Every row gives one point. Each copy is the shape, with its points in the same order, stretched, turned, moved and blurred by noise. Some copies are also mirrored. Which?

Shape (6 x 2):
[[ 26.4   8.2]
 [-42.6  12.5]
 [ -8.9  -0.4]
 [ 29.7   9.6]
 [ -8.1   9.5]
 [-23.5 -17.2]]
Copy 1 (6 x 2):
[[  9.3 -24.5]
 [ 34.2  36.3]
 [ 12.2  13.3]
 [ 12.4 -29.8]
 [ 20.8   8.7]
 [-10.2  32.4]]
Copy 1 is: only turned
Copy 2 (6 x 2):
[[ 28.7  -2.1]
 [ -8.1  32.8]
 [  4.9   7.4]
 [ 33.5  -4.5]
 [ 10.1  14.6]
 [-13.7   0.5]]
Copy 2 is: only turned
Copy 3 (6 x 2):
[[  5.3 -32.9]
 [ -6.2  30.2]
 [-13.6  -1.0]
 [ 11.7 -31.7]
 [ -1.9  -6.7]
 [-27.6   5.4]]
Copy 3 is: only turned
Copy 4 (6 x 2):
[[ 23.9 -18.9]
 [-36.2   8.6]
 [ -1.6   7.7]
 [ 26.5 -21.4]
 [ -5.3  -4.3]
 [ -7.3  33.4]]
Copy 4 is: mirrored

Shape (8 x 3):
[[ -7.1  15.3   4.3]
 [  8.0  -4.6 -10.0]
 [ 40.7 -23.2  -3.4]
 [  1.5  10.5   0.7]
 [-26.1   7.1 -11.4]
 [-19.3 -18.3   9.5]
 [ 45.4  20.2  -6.9]
 [ -5.0 -14.1  10.5]]
Copy 1 (8 x 3):
[[ -1.9  -4.3   0.9]
 [ 20.8  -2.0  -3.2]
 [ 42.9 -20.4  11.0]
 [  5.3  -8.4   0.7]
 [ -3.0  21.4 -10.9]
 [  8.0  21.6  20.4]
 [ 26.3 -46.0 -12.4]
 [ 11.9   6.9  19.9]]
Copy 1 is: mirrored
Copy 2 (8 x 3):
[[ 12.3 -17.6  -5.3]
 [-13.1   8.6   7.1]
 [-11.4  45.6  40.7]
 [  8.0  -3.6  -0.6]
 [-15.4 -33.8 -14.8]
 [-14.9 -28.1  23.7]
 [ 24.4  49.8  -0.3]
 [ -5.7 -13.2  24.2]]
Copy 2 is: mirrored
Copy 3 (8 x 3):
[[-16.0 -14.0 -13.4]
 [ 11.6  15.8   5.1]
 [ 59.2  20.8   7.6]
 [ -4.5   0.9  -8.0]
 [-31.5   2.8  11.4]
 [ -0.9 -17.9  26.2]
 [ 28.8  24.5 -34.9]
 [ 16.0 -15.5  19.6]]
Copy 3 is: mirrored

Shape (8 x 4):
[[ 31.6  -9.4  29.0 -24.0]
 [-24.6  -4.8  -5.3   0.1]
 [-28.8  -9.3  -3.8  12.6]
 [-16.0  -9.4  -0.3  28.7]
 [-16.2  11.9  -1.6  17.3]
 [  9.4  11.9  12.7 -14.2]
 [ 46.2 -20.1   4.1 -28.8]
 [  7.1  18.5  -3.2  -3.4]]
Copy 1 (8 x 4):
[[ 14.0  28.5  47.2  -9.5]
 [-16.2  -0.9 -20.0   0.0]
 [-15.4  -8.6 -26.0  13.3]
 [  2.4 -14.3 -27.1  21.8]
 [ -2.8   3.6 -31.4   6.7]
 [  2.5  25.8   6.4 -14.3]
 [ 18.3   5.5  48.5 -36.7]
 [  4.3  14.9 -16.2 -20.2]]
Copy 1 is: only turned
Copy 2 (8 x 4):
[[ 30.0  21.0  30.7  17.5]
 [ -2.8 -13.0   6.0 -15.1]
 [ -0.5  -8.6  -1.0 -25.6]
 [  3.1   6.0 -11.6 -27.4]
 [-11.2   2.3  -7.6 -13.5]
 [  2.7   8.9  18.0  12.3]
 [ 45.4   7.6  18.4  26.8]
 [ -1.6   2.3   2.0  12.2]]
Copy 2 is: mirrored
Copy 3 (8 x 4):
[[ 51.7  -2.1 -16.3 -37.2]
 [ -6.2  -9.2  29.2  13.3]
 [-18.5  -7.7  33.0  11.1]
 [-25.9  -4.1  20.2  -2.8]
 [-24.2  11.7  22.1   8.6]
 [ 20.2  13.0  -0.4  -4.5]
 [ 48.5 -23.0 -53.6 -27.4]
 [  3.9  15.6  -7.6   9.2]]
Copy 3 is: mirrored
Copy 4 (8 x 4):
[[ 15.9  48.4  12.6  30.1]
 [  1.8 -26.0  -1.6   1.6]
 [ -3.2 -30.7 -13.3   7.1]
 [-20.9 -21.0 -22.8  10.9]
 [-18.0 -12.0  -5.8  -5.9]
 [  3.4  26.0  10.7  -0.6]
 [ 22.8  53.9  -8.0  20.4]
 [ -5.9  25.9   7.0 -12.8]]
Copy 4 is: only turned

Shape (9 x 4):
[[ -1.1   2.7 -19.9  -3.1]
 [  2.1  14.7  12.9 -12.9]
 [-14.5 -10.2  24.6  32.8]
 [ 23.1  -6.6   9.8 -12.9]
 [-32.0  19.3  -1.2  25.0]
 [-11.2   5.1  32.2 -19.7]
 [-39.0  -3.3   2.8   8.8]
 [ 22.9  18.9 -27.1 -15.8]
 [ 19.0  -0.5 -22.2  -6.6]]
Copy 1 (9 x 4):
[[ -4.1 -25.5  -6.7 -10.9]
 [ 23.1 -16.3  -5.0  17.4]
 [ -5.0  11.4 -29.2  11.2]
 [ 30.9 -12.2 -12.4  -3.2]
 [-20.6 -13.1 -13.3  20.0]
 [ 22.1   3.5   2.6  13.6]
 [-27.2  -0.2  -3.8  -2.9]
 [ 20.9 -42.5  -9.5  -0.1]
 [  8.9 -34.9 -13.5 -12.7]]
Copy 1 is: mirrored
Copy 2 (9 x 4):
[[  4.3   0.1 -14.7   8.3]
 [ -1.8  11.4 -10.3 -30.8]
 [-17.6  28.8  29.9 -12.2]
 [ 20.9 -15.2   3.0 -21.0]
 [-27.8  42.5  -0.7  -6.6]
 [-25.3  22.6   6.8 -46.4]
 [-46.3  32.2   5.7  -8.4]
 [ 34.6 -14.2 -30.3   4.3]
 [ 29.5 -23.1 -15.1  11.0]]
Copy 2 is: only turned
Copy 3 (9 x 4):
[[  2.8  -1.3  -3.3 -10.9]
 [ -4.3  -3.0  28.9   8.4]
 [  4.5 -45.3  -2.2  16.0]
 [ 19.3   5.9   4.9  14.0]
 [-24.2 -39.0   7.9  -5.7]
 [  5.3 -12.7  58.7  10.8]
 [  1.1 -37.7  26.7 -16.0]
 [ -4.6  22.8 -11.6  -9.3]
 [ 11.7   6.1 -19.5  -6.1]]
Copy 3 is: only turned
Copy 4 (9 x 4):
[[ -9.1   8.6  14.5  18.2]
 [ 21.0  29.1  -5.0  14.9]
 [ 23.3 -39.2  14.4 -11.6]
 [ 16.6  15.8 -23.6  23.9]
 [  5.9 -13.9  45.5  -6.0]
 [ 30.0  32.9 -13.4  -2.4]
 [ -1.0  -6.6  31.1 -18.8]
 [ -6.2  32.6   2.1  43.8]
 [ -9.3  10.3   0.3  32.7]]
Copy 4 is: only turned
